Every row gives one point. Each copy is the shape, with its points in the same order, turned, moved and blurred by noise. Is it also mirrored, or only turned?

Shape:
[[-60  -4]
 [ 21  20]
 [ 16  -2]
 [ 18   1]
 [ 14   5]
 [ 31  -2]]
Copy 1 (6 x 2):
[[-57 -20]
 [  6  37]
 [  9  16]
 [ 10  18]
 [  4  21]
 [ 22  23]]
Copy 1 is: only turned
Copy 2, 6 rows:
[[-45  51]
 [ -4 -21]
 [  9   3]
 [ 10  -3]
 [  4  -5]
 [ 19 -12]]
Copy 2 is: mirrored
Copy 3:
[[ 22 -57]
 [ 21  32]
 [ -1  11]
 [  5  19]
 [  9  16]
 [ -4  27]]
Copy 3 is: mirrored
Copy 4:
[[-43 -33]
 [  7  37]
 [ 15  15]
 [ 15  19]
 [  9  19]
 [ 27  26]]
Copy 4 is: only turned

Shape (7 x 3):
[[ -2  19  48]
 [-35 -35  31]
 [-37 -40  -7]
 [-11  46   0]
 [ 35 -39   4]
 [  9   9   7]
 [-27  11   9]]
Copy 1:
[[ 37  10  26]
 [ -5 -30  57]
 [-37 -38  32]
 [ -2  35  -7]
 [ 14 -60 -13]
 [  9  -6  -4]
 [-10  10  21]]
Copy 1 is: only turned
Copy 2:
[[-33  36  32]
 [  9  54 -12]
 [ 20  31 -36]
 [-52  -7   1]
 [ 40   3  33]
 [-12   2  18]
 [-24  22 -11]]
Copy 2 is: mirrored

Shape, 10 rows:
[[ 54   9   5  12]
 [  7  -2 -33   0]
 [ 18  41  43  30]
 [ 10 -38 -29 -17]
 [ 11  36   4   6]
 [ -9 -16  -5  17]
 [-12  20  21  16]
 [-27 -10 -25 -21]
 [-20  19   8  15]
 [  7  16  -9 -39]]
Copy 1:
[[ 35  12 -17   7]
 [-17  -5 -18 -24]
 [ 23  13  31  43]
 [ -3 -30 -29 -40]
 [ -2  20  19   5]
 [-17 -23  -7   1]
 [ -3  -8  31  21]
 [-34 -22   5 -42]
 [-18  -5  22  12]
 [  8   6  21 -39]]
Copy 1 is: only turned
Copy 2, 10 rows:
[[ 48 -15 -31   9]
 [ 21  16   6 -17]
 [ 19 -16 -16  60]
 [  4   0  -3 -51]
 [ 13  15 -13  33]
 [  1 -14  21  -7]
 [ -3  -7   0  34]
 [-22  25   6 -23]
 [ -9   4  12  27]
 [ -2  27 -36  -6]]
Copy 2 is: mirrored
Copy 3 (10 x 4):
[[-10  11 -51   4]
 [  6 -23   2  -2]
 [-14  60 -20  28]
 [ 19 -26  -2 -38]
 [ 14  23 -12  22]
 [ -3   3  16 -16]
 [  5  38  13  10]
 [ 37 -19  35 -17]
 [  3  19  18   6]
 [ 50   0  -9  -4]]
Copy 3 is: mirrored

Shape:
[[ -4  -9  -9  20 -38  16]
 [  2  -3 -26  -6 -23  25]
 [ -7 -26 -32  19   5  29]
 [  8   5   9 -16  -6 -15]
 [ -6  -6 -11  12 -18   5]
 [ 21 -14 -16 -25 -32  -2]
 [ 37  23  28 -11  28  11]
 [ 31  16  -7 -26  17   9]
 [ 18  15  28 -21   7  15]
 [ -1  25 -22 -15  -6   3]
 [ 33  37   4  19  34   9]]
Copy 1:
[[ 11 -28  -5  21  -2  17]
 [ -7  -4 -20  10  15  11]
 [ 40  -4 -37  11  10  22]
 [  1   4  -2 -11 -28 -13]
 [ 16 -10  -5  13  -5   9]
 [-24  -4 -29  12 -24   4]
 [  7 -10 -19 -43  -4 -48]
 [ -6  13 -31 -21  -3 -36]
 [ -6  -7 -11 -42  -4 -22]
 [ -6  22  -4   6   5 -13]
 [ 27  -7 -13 -17  13 -57]]
Copy 1 is: mirrored
Copy 2:
[[  9  -4   1   9 -38  11]
 [ 12 -11 -19  20  -8  -3]
 [ -6 -16  15  41  -3  -2]
 [  3   6   1 -24  10 -13]
 [ -5  -6   9   6 -20  10]
 [ 39 -10 -13  -9  -4 -16]
 [-17  49  -9 -12  28 -35]
 [  2  22 -13   2  31 -20]
 [-18  30 -20 -17  11 -35]
 [  2  -1 -26  -3  14  14]
 [-19  60   5  12  31   1]]
Copy 2 is: mirrored
Copy 3 (11 x 6):
[[ 10  21  40 -18  -5  28]
 [ 19   3  11 -20   7  34]
 [ 24   9  23 -39  32   6]
 [  9  -9   6  16 -15   0]
 [  7  15  20 -13   0  10]
 [ 39   1   6  12 -14  30]
 [-10 -53  16  26  15   0]
 [ 10 -33  -7  19  20  12]
 [ -4 -45  14  10  -8   8]
 [ -6   1 -15  -4   5  23]
 [-32 -26  17  23  42  -1]]
Copy 3 is: mirrored
